Rows are points. To make a cloud, some directions were put in groups of two or more. Within a group, all points are equally far from the middle, so they leave a hole (a ring in 2 directions, a hollow ball in 3). The other directions are filled evenly. Then the cloud was stretched, turned, moved and blurred a little. Count the holes, and give their numbers of directions, smallest first.

Cloud (19 x 3):
[[ 0.1  1.9 -2.0]
 [ 4.0 -4.0 -0.2]
 [ 2.4  0.8  0.4]
 [ 1.6 -2.4  3.9]
 [-5.5 -2.2  1.8]
 [ 5.0 -5.0 -0.8]
 [ 1.6 -4.1  5.6]
 [-0.4 -2.7  1.5]
 [-3.2 -2.7 -2.4]
 [-3.1 -2.2 -3.7]
 [ 1.5  0.6  4.8]
 [ 2.2  2.4  1.0]
 [-0.4 -2.8  0.0]
 [ 1.7 -5.4  4.3]
 [ 1.8  2.3  3.9]
 [-1.0  1.0  5.6]
 [-1.2 -0.7  3.8]
 [-1.7  2.4  5.2]
 [ 1.4 -0.7 -2.7]]
Holes: 0

Cloud:
[[-0.6  7.3 -2.4  4.0  0.9  0.1]
 [-2.3  3.3 -4.5 -2.3  1.0  2.2]
 [-0.6 -0.6 -1.8  2.9  3.5 -5.4]
 [ 1.2 -0.4  0.6  7.8  4.8  1.7]
 [ 1.3 -5.0 -0.1  0.9 -1.7 -0.2]
 [ 0.4 -0.1  1.7  2.5 -3.0  1.1]
 [ 3.1  1.7 -2.9  6.6 -3.6 -1.6]
 [ 2.8 -0.7  0.6 -2.7  0.2  1.5]
 [ 1.4 -0.5 -0.2  0.6 -1.0  6.1]
 [ 0.2 -2.7  1.1  1.2  0.3  1.0]
 [ 0.9  3.5  1.4  5.0 -2.8 -2.5]
 [ 3.2  1.4 -3.8  2.8 -2.0 -0.5]
 [ 2.1  2.0 -0.1  3.3  3.3  4.7]
 [ 2.7 -2.9 -2.8 -0.8  2.9  0.9]
 [ 3.1  1.7 -2.0  2.1 -4.1  2.1]
 [-5.0  3.0 -3.1 -0.3  1.8  5.1]
 [ 2.5  3.0  2.4 -1.0  1.5 -1.2]
 [ 0.4  4.0 -1.5 -4.0 -2.6 -1.8]
 [-3.8  3.6  1.2  5.4 -0.2  4.3]
 [ 1.2  3.4 -0.2 -1.6 -3.1 -4.0]
 [ 3.4  0.4  1.2  2.3  0.0 -2.7]
 [-1.2  1.6  0.7  6.8  0.0  1.5]
 [ 3.2  1.6  1.2 -1.6  0.0 -6.4]
 [ 0.9  4.9 -0.3  5.2 -1.1  0.0]
 [ 2.7  3.6 -1.6 -2.1 -4.1 -1.7]
 [ 0.8 -3.0 -1.4 -1.0 -3.0  2.8]
 [-1.4  4.0  1.7  0.8  3.6  2.9]
 [-0.2 -5.0 -3.9  3.7 -0.9  1.1]
 [-5.3  0.7 -1.4  4.7 -0.9  0.7]
 [ 4.4 -0.8 -1.8 -1.9 -2.3 -1.5]
 [ 1.8 -0.6 -2.8  1.8  1.9  1.3]
 [ 3.2  0.9 -0.6  0.7  1.6  0.4]
 [ 4.8 -3.6 -0.9  5.1  0.4 -2.2]
 [ 3.8  0.1 -1.7  3.5  5.4 -1.2]
 [ 0.9  2.0  0.2  7.0  2.4  5.9]
 [-2.9 -1.4 -2.7 -2.7  0.2 -0.4]
 [-3.1  0.3 -3.9 -6.2  0.0  4.5]
 [-1.8  2.4  1.7  4.5  3.7  1.8]
 [-0.5 -0.7  1.1  8.7  5.0  3.7]
 [ 4.6 -0.4 -2.4 -2.0  1.1 -2.1]
 [-4.1  0.1 -6.5 -2.2 -2.3 -1.6]
 [ 1.1  0.9 -5.6  0.5  0.5  2.5]
 [-4.2  5.1  1.5  1.3 -2.3  7.0]
 [-0.4 -2.0 -3.2  5.2 -0.5  1.1]
 [-5.0  2.2 -0.3  3.0 -2.4  5.8]
 [-4.2  1.9 -1.2 -1.6 -1.8  5.1]]
Holes: 0

Cloud:
[[-2.0  1.7  4.0 -2.2  0.9  0.6  2.4  2.6]
 [ 6.2  1.1  5.1 -0.6 -1.5  3.0  1.2 -3.9]
 [-0.9  0.4 -0.6 -0.7  5.7 -1.3 -3.2 -1.8]
 [ 3.7 -0.7  4.8 -0.4 -2.6  3.4  4.1 -1.1]
 [-1.0  3.2  2.0 -2.4  3.4 -2.7 -0.3  3.9]
 [ 7.0 -2.2  2.9  1.7 -6.4 -0.2 -2.8 -0.8]
 [-1.3  0.2 -0.7 -0.4 -1.5 -5.9 -5.5  1.7]
 [-2.0 -1.3 -3.1 -4.0  1.1 -0.6  5.0 -2.0]
 [ 1.0 -3.2  2.4 -0.6 -2.2  1.2 -2.3  6.2]
 [ 1.7 -1.0 -2.1  0.7  4.9  1.7  1.1  0.3]
 [ 6.2  3.7  3.5 -2.8 -4.3  0.6 -2.7  0.3]
 [ 5.0 -1.0 -2.7  0.7 -1.5  5.9  0.2  2.9]
 [ 1.8  2.8 -4.5 -2.2  0.4  0.0  1.6 -1.5]
 [ 2.8 -2.9  6.3  0.0  2.1 -2.8 -1.9 -0.5]
 [-2.9 -1.9 -3.0  2.9 -1.6 -4.5 -1.4  3.4]
 [ 4.0 -0.1 -3.7  1.9 -3.7 -3.2 -0.9 -2.9]
 [-2.9 -2.1  0.4  0.5  4.0 -3.6 -1.5 -2.3]
 [ 2.9 -2.3 -1.2 -4.3 -4.7  3.6  4.0  3.7]
 [ 5.2 -1.4 -4.4 -0.8 -1.4  2.6 -1.9 -1.5]
 [ 5.5 -4.1  2.0  0.5 -5.7  1.1  3.5  0.5]
 [-4.8 -1.2 -0.4 -1.1 -0.7  2.4 -4.9 -2.5]
 [ 0.7 -3.6 -4.6 -1.9 -2.3 -1.4  0.8 -3.2]
 [ 5.3  0.8  3.1 -2.7  0.7 -3.3 -3.5  4.1]
 [-2.4  3.6  0.6  1.9  2.8 -4.0 -2.9  0.8]
 [ 0.0 -4.2  0.9  1.4 -1.1  1.2 -5.7  1.9]
 [ 1.3 -0.6  1.8  1.7 -4.5 -2.7  0.2  6.4]
 [ 4.0 -5.2 -0.4 -3.0 -1.0 -0.6  0.9  5.6]
 [ 1.3  0.0  2.0 -4.2 -0.4  4.6  6.0  1.7]
 [-3.7  1.3  2.5  2.6 -1.8 -2.7  0.0 -3.4]
 [-2.7 -0.9 -2.9 -0.7  4.7  2.4  1.8 -0.8]
 [ 4.6  1.5 -1.9  2.6 -3.2 -2.1 -2.7 -4.3]
 [ 6.0 -4.0  1.4  2.8 -6.2  0.4  0.3 -1.8]
 [-2.6 -4.0 -3.7 -2.4  1.1 -2.8 -0.7 -0.5]
 [-1.0 -2.0  2.2 -1.8 -3.0  1.4  0.6  5.4]
 [-3.9  3.5  1.3  1.6  1.6 -0.1 -1.5 -2.1]
 [ 2.2 -2.7  2.3 -1.5 -3.5  3.2  4.9  2.1]
 [ 1.1 -2.7 -3.8  0.6 -4.8  5.9 -0.7 -1.9]
 [-3.8 -0.8 -1.7  1.3 -3.3 -2.1 -0.1  2.8]
 [ 3.4 -3.2 -5.5  1.4 -1.8 -1.4  0.0 -0.3]
 [ 5.1  2.6  2.7 -1.3  0.0  4.9 -4.8 -3.5]
 [-0.5  3.4  4.2 -2.0  0.5 -5.1 -1.7 -4.8]
 [ 1.6 -0.2 -1.4 -1.3  1.7 -1.3  2.4 -6.1]
 [-4.1  1.1  1.3  1.2  3.5 -3.8 -1.1 -1.1]
 [-2.6  2.2 -2.4  1.7  0.5 -2.0 -4.1  3.3]
 [ 5.8  1.1 -0.2 -2.3 -4.3  7.4 -0.4  2.5]
 [ 3.0  0.4  5.8  1.3  0.1  1.2 -3.3 -4.8]
 [-0.3 -4.5  0.5 -0.1  1.2 -3.1 -3.5 -3.1]
 [ 2.4 -0.6  3.0 -4.1 -2.2 -5.4  3.4 -3.5]
 [ 2.8 -0.9  3.5  0.5  3.6  0.3  2.0  3.7]
 [-0.2  0.2  3.4  3.1  2.7  2.1 -2.6 -0.8]
 [ 1.2 -4.1  2.3 -0.1 -1.4  1.4 -5.6  1.9]
 [ 1.3  0.5 -0.8  6.1 -3.6 -0.4 -4.5 -0.1]
 [ 0.6  2.3 -0.2 -3.3 -0.5 -0.5  5.5 -3.5]
 [-5.4 -1.0 -1.0 -1.1 -1.3 -0.7  0.1  2.2]
 [ 1.1 -5.1  3.0 -0.9  0.1 -0.6 -1.2  4.2]
 [ 3.5 -1.6  1.9 -3.0 -5.7 -3.1  4.3 -1.7]
 [ 4.8 -1.2  0.8  1.8 -3.0 -0.9 -7.0 -1.8]
 [-1.9  4.9  2.4  1.6 -0.9 -0.9 -0.1 -3.3]
 [ 2.5  1.9 -0.2 -1.1  2.2 -7.8  0.6  2.2]
 [-1.8  2.2 -2.0 -2.1 -1.0 -0.3 -7.5  0.2]
 [ 2.3  5.4  3.2 -0.9 -1.5 -5.0 -3.7 -2.3]
 [ 1.1 -2.9 -3.4 -3.3 -2.9  3.2 -2.2 -4.9]
 [ 3.8  0.3 -0.9  6.1 -1.6  0.9 -1.1  1.0]
 [ 1.2 -1.0  6.9 -3.0 -0.9 -4.0 -1.1  0.0]
 [ 2.4 -3.6  2.4 -3.2 -1.3 -3.7 -1.7  4.8]
 [ 0.9  0.7  6.4 -1.7  2.5 -1.7 -0.4  2.5]
 [-1.5  4.1  0.2  3.7 -0.1 -3.5 -2.2  1.4]
 [ 5.9 -2.7  1.6 -2.9 -6.1  0.5  2.6  0.5]
 [-2.9 -4.5 -4.0 -1.1  1.2 -2.2 -1.6  0.7]
 [-1.5  1.4  2.0 -0.3 -1.9 -1.1  5.3 -0.7]
 [-4.2  1.1 -1.5 -2.1  5.6  0.9 -1.7 -0.6]
 [ 3.5 -3.6  1.3  0.7 -0.8 -2.4 -1.8  7.4]
 [ 4.6 -2.0 -1.1 -0.8 -3.8  4.8  1.4  5.4]
 [ 2.0  0.2 -2.2  2.9  2.4 -2.1  3.2 -2.2]
 [ 2.4  5.0 -0.4 -1.5 -4.6  0.4 -0.6 -1.1]
 [-4.7  1.6 -1.0 -0.8  0.2  3.5  2.1 -2.3]]
Holes: 3 (2, 2, 3)

Cloud, 92 rows:
[[-1.5 -3.1  3.9 -0.3 -0.3 -3.3  0.9 -5.6  1.4]
 [-1.2 -0.8  3.3 -1.3 -4.1  0.6 -5.3  2.1 -3.7]
 [ 0.5  2.2 -3.3 -2.3 -0.5 -0.1 -1.4 -5.0 -4.6]
 [-7.3  3.1 -0.6 -1.6  1.2 -0.1 -2.8 -3.9 -4.7]
 [ 4.1  2.5 -4.4 -4.3  2.1  1.7  3.7  1.7  0.1]
 [10.9  2.8 -2.1  1.5  4.5 -1.6  0.0  2.2 -2.3]
 [-1.7 -1.4  0.7  2.9  1.6 -2.4  2.2 -0.6  1.0]
 [ 7.0  3.8 -2.0 -1.2  3.5  3.6  0.5 -2.0 -4.6]
 [-0.5 -1.6  1.8  1.2 -1.0 -1.2  0.4 -7.0 -3.6]
 [ 6.8  5.3 -2.2  2.1  2.7  3.1 -1.7  2.0  1.3]
 [ 3.6 -1.3 -1.0 -0.5 -4.7 -1.9 -2.4 -0.2 -3.5]
 [-2.0 -1.5 -3.5  4.1 -3.5  0.7  0.8 -0.6 -2.0]
 [-3.8  2.6  3.2  5.2 -3.8 -0.8 -2.3 -1.1  0.6]
 [ 1.7  2.9  4.1  0.6 -3.1  0.0 -1.6 -2.8  2.2]
 [ 7.7  1.0  0.1  0.8  3.1 -2.5 -2.6  0.7 -2.3]
 [ 6.0 -0.4 -7.4 -0.1  0.3  2.1 -0.9  1.1 -1.1]
 [ 1.3 -2.0 -2.4 -1.6  0.0 -3.3 -0.6  1.7  1.1]
 [-3.8  1.1  1.1 -4.9 -0.1  3.2 -0.8 -0.5 -2.2]
 [ 4.2 -1.3 -2.0  3.7  0.9  0.8 -0.3 -3.5 -2.2]
 [-0.5 -5.0  2.0 -0.2 -2.5  1.1  1.6 -5.6  0.8]
 [-2.5  1.6 -1.4  0.7 -2.4 -2.3 -5.7 -2.0 -4.2]
 [-6.8  2.9 -1.4 -0.8 -0.8 -3.8  0.0 -5.5  0.7]
 [ 0.9  1.9  0.2 -4.1  0.5  1.0 -1.6 -0.2  4.2]
 [ 2.0  1.0  0.0  1.9  0.0  5.9  1.3 -0.1 -0.5]
 [ 2.4  3.1  4.9  2.4  1.9  1.5 -0.8  3.8 -0.5]
 [-0.2  2.7  3.0  1.8 -3.5  1.6 -2.1 -0.7 -5.8]
 [ 8.6  1.2 -5.4 -0.3  0.8  0.4 -1.3  1.1 -5.0]
 [ 3.4  0.7  0.8 -1.1 -2.5  3.8 -3.7 -1.2  3.0]
 [-0.4  4.2 -4.4 -0.8  1.1 -2.4  2.9 -0.7 -1.4]
 [ 5.0  1.3 -1.2 -1.9 -1.3  2.2  0.6  3.9  3.5]
 [-8.8  1.9  2.0  1.6 -4.4 -4.8 -0.5 -1.0 -1.1]
 [ 3.1  3.0  3.9 -1.7  0.5  0.1  2.2  2.0 -2.6]
 [10.1  2.2 -2.2 -2.0  4.6 -0.2 -3.0  5.0 -3.3]
 [-1.9  2.4  3.4  3.1  3.2 -3.9 -1.9 -2.6 -1.5]
 [-3.4  0.4  4.2  5.6 -2.1  0.7 -4.0 -1.5 -2.2]
 [ 2.1  5.0  3.3  2.2  4.0  2.4  0.3  3.9  0.1]
 [ 7.9  0.6 -2.5  1.1 -1.9 -2.7 -0.3  2.0 -3.9]
 [ 0.1  4.5  3.7  2.5 -2.1  3.1 -3.1 -3.2 -2.3]
 [-7.6  2.6  1.3  0.6 -0.4  3.0  2.2  1.7 -1.4]
 [ 5.8 -1.9 -2.7  1.0 -1.6  0.3  2.1  0.3 -5.9]
 [ 0.5 -0.8 -0.5  3.6 -1.2 -2.2 -2.4 -0.4  1.4]
 [ 0.3 -2.8  2.5 -1.0 -1.8 -1.0  1.5 -4.9 -4.1]
 [ 1.2  0.4  2.0  2.8 -4.9 -0.5 -1.8 -3.4  1.6]
 [-5.1  2.1 -0.9  2.6 -2.0 -3.7 -4.3 -1.2  0.0]
 [-1.2  1.0  3.3 -3.1 -4.5  2.2 -4.0 -2.7 -3.9]
 [-1.4  2.2  4.4 -4.0  3.7  2.8 -2.6 -2.9 -4.0]
 [ 1.5 -0.2 -3.2 -1.2  2.7  3.8 -5.6  3.3 -1.6]
 [ 1.3  1.7  3.1  1.7 -1.4  0.1  1.4  0.3  2.3]
 [ 5.4 -1.0 -1.5 -1.5 -5.7 -1.1 -0.4  2.5 -1.2]
 [ 8.1  5.1 -3.5 -3.8  1.3  0.4  0.8  3.9 -1.0]
 [ 2.6  2.8 -0.8  3.0 -1.6  3.8 -0.9  4.2  0.9]
 [ 3.1 -2.5 -2.2  0.7  3.0 -1.1 -2.7  4.5  1.6]
 [-2.3  4.6 -1.4  0.2  2.4 -0.9 -4.0  2.7 -0.3]
 [-2.6 -1.4  5.6 -2.1 -1.4 -4.5 -0.6 -3.7 -2.4]
 [-4.0 -2.4  3.6 -2.9  0.4 -4.1 -1.2 -3.0 -3.6]
 [-0.1  0.2 -0.9  0.5 -3.0 -3.9 -1.6  2.0 -1.9]
 [ 2.0 -1.2  1.1 -1.4  3.2 -1.9  1.0 -4.9 -2.9]
 [-1.4 -3.5  0.8 -2.1 -2.6 -3.0  0.2  2.4  0.5]
 [ 0.0  4.4  1.4 -5.4  1.6 -2.3 -2.0 -3.6 -1.8]
 [-4.7 -1.2 -0.7  0.8 -4.7  0.6  1.6 -0.9 -3.9]
 [-4.4  4.3  3.1  1.7 -4.4  0.6 -3.5 -2.0  2.3]
 [ 6.2  0.5  2.6 -1.5 -1.8  3.8 -2.5 -2.4 -1.3]
 [ 6.7  5.5  1.4  0.5  5.1  1.8 -1.0  2.6 -0.3]
 [ 1.1 -2.3  5.0 -0.6 -2.0 -3.0 -0.9 -3.6  2.2]
 [ 3.0 -0.8 -2.8  1.3  2.7  1.3 -5.3  2.1  0.7]
 [ 2.4 -0.9 -2.2 -1.1  1.3 -0.4  0.2 -2.2 -5.7]
 [ 3.0 -0.2  3.4  0.6 -1.1 -2.3  3.4 -2.2  0.0]
 [-3.9  5.4 -0.6  2.1  2.0 -0.9 -4.6  0.2  0.8]
 [ 9.1  1.6 -0.5 -0.9  3.5 -1.4 -3.8  0.3 -2.2]
 [ 0.6  2.0  2.6 -1.2 -6.2 -0.3 -3.5 -2.0 -3.3]
 [-4.1 -0.2 -0.3  3.8 -4.2 -1.1 -3.2  1.9 -1.3]
 [ 1.1  1.0  1.7 -0.1 -0.2  2.1  4.8 -1.4  2.0]
 [ 3.9 -0.5  0.4 -1.2  5.1 -1.3 -0.3 -2.2  1.7]
 [ 6.5  1.3 -0.8 -0.4  3.1  2.3 -5.4 -1.3  1.3]
 [-5.7  0.0  2.7 -0.1 -4.7 -2.3  0.6 -2.0  2.8]
 [-9.7 -2.3  2.8 -0.9 -4.7  1.0  0.0 -4.0  0.0]
 [ 3.4 -1.7  3.6  0.0  4.6 -2.7 -4.8  0.8 -1.3]
 [ 3.9  3.2  0.2  3.1  1.1  4.5 -1.8  5.2  0.7]
 [-7.0 -0.6  5.3 -2.3 -3.1 -4.1 -0.5 -2.9 -3.1]
 [-6.7  0.3  4.1  0.6 -5.1 -1.8 -3.3 -1.5  2.7]
 [-0.5 -3.4 -0.1  0.0 -2.5 -2.5 -2.4  2.7  1.3]
 [ 7.5  4.6  2.1 -2.5 -0.2  0.8 -1.1  2.1 -1.7]
 [-4.4  3.0 -1.6 -2.1  2.3 -1.2 -0.1 -0.9 -1.3]
 [ 3.4 -0.8 -6.1 -3.0  1.9  2.4  1.6 -0.2 -1.5]
 [-4.0  4.3  1.4 -4.2  0.9  1.2 -0.2 -1.5 -3.1]
 [-1.6 -4.8 -1.6  0.9  1.0  0.3  1.6 -2.7  0.3]
 [ 1.0  1.7  6.3 -0.1 -2.9 -0.3 -4.6 -2.1 -0.9]
 [-5.4  2.0  2.6  1.1  3.6 -2.5 -3.4 -3.5  1.4]
 [-2.1  2.4 -1.8  1.1  2.3  6.0  1.3  2.7 -1.5]
 [ 7.0  1.4  0.0 -1.1  2.2  5.2 -3.2 -1.7 -0.1]
 [-0.4 -3.3  0.3  0.8 -3.3 -0.1 -3.4  4.6 -0.1]
 [ 2.3  3.0 -0.9 -4.3  2.3  2.3  0.0 -2.4 -4.3]]
Holes: 3 (2, 2, 2)
